Each row is a point. The last column is the point's height on a tilted bowl or saddle (a function of degree 2), plus a little noise. Along how many of its main directions does it bend up, bend down or stay straight?

Points (18 x 4):
| -1.7 | -4.7 | -0.6 |  2.0 |
| -4.0 |  5.7 |  1.8 |  3.6 |
| -4.3 |  0.1 | -1.8 |  1.4 |
|  6.1 |  5.7 |  3.9 |  3.6 |
|  1.0 | -0.4 | -1.2 |  1.6 |
| -2.0 | -0.8 |  1.2 |  1.0 |
| -1.1 | -3.4 |  0.2 |  1.6 |
|  1.2 | -1.0 |  4.1 |  2.9 |
| -0.6 |  1.9 |  0.8 |  1.3 |
|  0.7 |  1.3 | -1.3 |  1.4 |
|  6.9 | -3.0 | -4.2 |  6.3 |
| -4.1 | -0.7 |  1.3 |  0.9 |
| -1.6 | -0.7 |  3.5 |  1.9 |
| -2.9 |  3.4 | -0.7 |  1.8 |
| -7.2 |  1.0 |  1.9 |  1.6 |
|  2.7 |  0.6 | -6.4 |  5.0 |
| -2.3 | -2.1 |  0.5 |  1.0 |
| -4.8 |  4.3 | -8.2 |  8.4 |
Directions: 2 up, 0 down, 1 straight

Points, 26 rows:
| -0.5 |  3.1 | -0.3 | -0.5 |  1.9 |
| -2.6 | -1.8 |  3.3 | -2.5 |  2.5 |
| -2.8 | -9.4 | -1.0 |  0.9 |  5.0 |
|  1.9 |  1.3 |  0.6 |  5.1 |  2.4 |
|  1.5 | -3.2 |  5.6 |  7.5 |  5.1 |
| -0.4 | -3.6 | -9.2 | -0.9 |  2.7 |
| -0.5 |  3.7 |  1.5 | -1.1 |  2.4 |
|  3.4 |  0.7 | -2.7 | -3.2 |  1.8 |
| -0.4 | -1.3 | -2.5 |  0.3 |  0.8 |
| -1.7 | -5.5 |  2.0 |  2.4 |  2.8 |
| -4.5 | -1.4 |  3.6 | -2.4 |  3.2 |
|  2.8 | -0.1 | -3.9 |  0.8 |  1.3 |
|  3.0 |  0.2 |  3.1 | -1.6 |  1.9 |
| -4.2 |  1.9 |  3.8 |  0.4 |  3.1 |
|  0.8 | -4.1 |  0.5 | -0.3 |  1.5 |
| -2.8 | -2.2 |  4.4 |  3.5 |  3.1 |
| -6.7 |  0.6 | -2.4 |  0.5 |  2.8 |
| -1.8 |  5.3 |  0.3 |  5.0 |  4.5 |
| -0.9 |  6.3 | -6.1 | -1.7 |  4.9 |
|  3.5 | -0.9 |  5.1 |  0.0 |  2.7 |
|  2.2 | -2.2 | -0.9 |  1.8 |  1.0 |
| -0.3 |  3.0 | -1.6 | -5.2 |  2.8 |
| -4.5 |  0.0 |  0.9 | -1.6 |  2.2 |
| -2.1 | -3.6 |  0.3 | -2.2 |  1.8 |
|  4.2 |  0.4 |  2.7 |  2.7 |  2.4 |
|  0.1 |  9.4 | -2.0 |  5.5 |  8.6 |
Directions: 4 up, 0 down, 0 straight
